Each row is a point. Each copy is the shape, with its points in the same order, turned, moved and blurred by noise. Some copies are also mirrored. Which?

Shape (7 x 3)
[+0.51 +0.20 +0.22]
[+0.08 +0.20 +0.28]
[-0.06 -0.40 -0.51]
[-0.05 +0.09 -0.34]
[-0.10 -0.37 -0.26]
[-0.05 -0.17 +0.06]
[+0.12 +0.20 +0.17]
Copy 1 (7 x 3)
[+0.61 +0.22 -0.08]
[+0.32 -0.13 -0.12]
[-0.42 +0.42 +0.28]
[-0.18 +0.22 -0.11]
[-0.28 +0.21 +0.32]
[+0.02 -0.03 +0.20]
[+0.27 +0.00 -0.14]
Copy 1 is: mirrored
Copy 2 (7 x 3)
[-0.53 -0.36 +0.12]
[-0.16 -0.18 +0.22]
[+0.23 -0.27 -0.68]
[+0.08 +0.02 -0.33]
[+0.33 -0.36 -0.46]
[+0.19 -0.29 -0.14]
[-0.18 -0.16 +0.11]
Copy 2 is: mirrored
Copy 3 (7 x 3)
[+0.71 +0.21 +0.04]
[+0.22 +0.28 +0.12]
[+0.06 -0.63 -0.17]
[+0.13 -0.38 +0.20]
[+0.03 -0.46 -0.21]
[+0.04 -0.07 -0.20]
[+0.28 +0.12 +0.11]
Copy 3 is: mirrored

Shape (8 x 4)
[-0.03 -0.52 +0.20 -0.31]
[+0.29 -0.28 -0.05 -0.27]
[-0.03 +0.05 +0.64 +0.19]
[-0.47 +0.17 +0.16 +0.18]
[-0.42 +0.02 -0.26 +0.10]
[+0.23 +0.49 +0.14 -0.10]
[+0.07 -0.09 -0.28 -0.09]
[+0.18 -0.18 -0.26 +0.09]
Copy 1 (8 x 4)
[-0.35 +0.35 +0.31 -0.35]
[+0.09 +0.41 +0.14 -0.41]
[+0.04 +0.28 +0.58 +0.38]
[-0.05 -0.22 +0.22 +0.40]
[-0.10 -0.21 -0.17 +0.14]
[+0.61 +0.06 +0.41 +0.04]
[+0.11 +0.16 -0.16 -0.21]
[+0.14 +0.37 -0.18 -0.10]
Copy 1 is: mirrored
Copy 2 (8 x 4)
[+0.04 -0.21 +0.47 -0.24]
[+0.32 +0.02 +0.25 -0.30]
[+0.09 +0.21 +0.53 +0.50]
[-0.28 +0.17 -0.07 +0.38]
[-0.15 +0.00 -0.30 +0.11]
[+0.28 +0.67 +0.13 +0.13]
[+0.25 +0.05 -0.10 -0.17]
[+0.42 -0.08 -0.12 -0.08]
Copy 2 is: only turned
Copy 3 (8 x 4)
[-0.21 -0.49 +0.19 -0.06]
[-0.27 -0.07 +0.18 -0.25]
[+0.37 -0.06 +0.39 +0.45]
[+0.10 -0.09 -0.24 +0.60]
[-0.28 +0.00 -0.43 +0.37]
[+0.39 +0.42 -0.04 -0.01]
[-0.35 +0.16 -0.12 -0.03]
[-0.40 +0.20 +0.10 +0.08]
Copy 3 is: mirrored

Shape (11 x 6)
[-0.17 +0.15 -0.09 +0.41 -0.01 +0.02]
[+0.05 +0.51 +0.41 +0.15 +0.26 -0.13]
[-0.43 +0.37 +0.08 +0.16 -0.13 +0.38]
[+0.05 +0.13 +0.14 +0.06 -0.17 -0.33]
[-0.01 +0.59 -0.10 +0.54 -0.44 +0.13]
[+0.34 +0.24 -0.06 -0.06 +0.18 -0.11]
[+0.11 -0.23 -0.04 +0.23 +0.14 +0.47]
[-0.28 -0.25 -0.29 -0.11 +0.03 +0.31]
[-0.16 -0.23 -0.13 -0.18 +0.62 +0.08]
[+0.38 -0.38 -0.13 -0.18 +0.43 +0.23]
[+0.15 -0.06 +0.16 +0.32 -0.05 +0.48]
Copy 1 (11 x 6)
[-0.01 -0.01 -0.09 +0.50 -0.01 +0.02]
[+0.54 +0.35 -0.13 +0.27 +0.11 -0.33]
[+0.40 -0.29 -0.40 +0.39 -0.08 +0.14]
[+0.09 -0.02 +0.16 +0.08 -0.05 -0.31]
[+0.15 -0.14 -0.24 +0.66 -0.56 -0.26]
[-0.01 +0.36 -0.22 -0.05 -0.04 -0.29]
[-0.05 +0.30 -0.17 +0.15 -0.18 +0.50]
[-0.22 -0.18 -0.30 -0.02 +0.09 +0.39]
[-0.14 +0.29 -0.29 -0.11 +0.55 +0.29]
[-0.24 +0.55 -0.20 -0.31 +0.07 +0.35]
[+0.19 +0.24 -0.11 +0.21 -0.34 +0.39]
Copy 1 is: mirrored
Copy 2 (11 x 6)
[-0.31 +0.23 +0.01 +0.25 +0.17 +0.17]
[+0.11 -0.09 +0.21 +0.47 +0.28 +0.61]
[-0.44 +0.14 +0.21 -0.10 +0.09 +0.61]
[-0.02 -0.07 +0.17 +0.46 -0.22 +0.11]
[-0.26 +0.68 +0.01 +0.23 -0.16 +0.52]
[+0.30 -0.13 -0.17 +0.23 +0.06 +0.24]
[+0.00 +0.11 +0.15 -0.31 +0.40 -0.02]
[-0.34 -0.19 -0.08 -0.36 +0.10 -0.01]
[-0.12 -0.54 -0.14 -0.03 +0.51 +0.00]
[+0.35 -0.31 -0.10 -0.26 +0.40 -0.18]
[+0.05 +0.31 +0.36 -0.24 +0.28 +0.13]
Copy 2 is: mirrored
Copy 3 (11 x 6)
[+0.03 +0.18 +0.02 +0.36 +0.23 +0.13]
[+0.23 +0.33 +0.51 -0.12 +0.07 +0.13]
[+0.22 -0.13 +0.28 +0.37 +0.58 +0.14]
[+0.23 +0.06 +0.10 +0.15 -0.22 -0.17]
[+0.63 +0.23 -0.02 +0.51 +0.25 +0.30]
[+0.19 +0.15 -0.10 -0.32 +0.00 +0.01]
[-0.24 -0.23 -0.12 +0.06 +0.19 +0.51]
[-0.26 -0.38 -0.21 +0.13 +0.40 -0.04]
[-0.54 -0.06 -0.03 -0.32 +0.33 -0.08]
[-0.36 -0.28 -0.26 -0.45 +0.00 +0.22]
[+0.02 -0.23 +0.05 +0.17 +0.10 +0.58]
Copy 3 is: mirrored
Copy 4 (11 x 6)
[+0.06 -0.04 -0.11 +0.38 -0.32 +0.13]
[-0.15 +0.55 +0.00 +0.69 -0.03 +0.13]
[-0.25 +0.12 -0.16 +0.16 -0.39 +0.49]
[+0.01 +0.28 +0.26 +0.24 -0.15 -0.15]
[+0.26 +0.23 +0.23 +0.37 -0.64 +0.47]
[+0.29 +0.43 -0.11 +0.26 +0.13 -0.02]
[+0.18 -0.26 -0.20 +0.23 +0.22 +0.33]
[+0.00 -0.19 -0.38 -0.20 -0.10 +0.11]
[-0.05 +0.03 -0.63 +0.18 +0.26 -0.14]
[+0.33 -0.01 -0.41 +0.08 +0.60 -0.09]
[+0.12 -0.13 +0.01 +0.28 +0.15 +0.49]
Copy 4 is: only turned
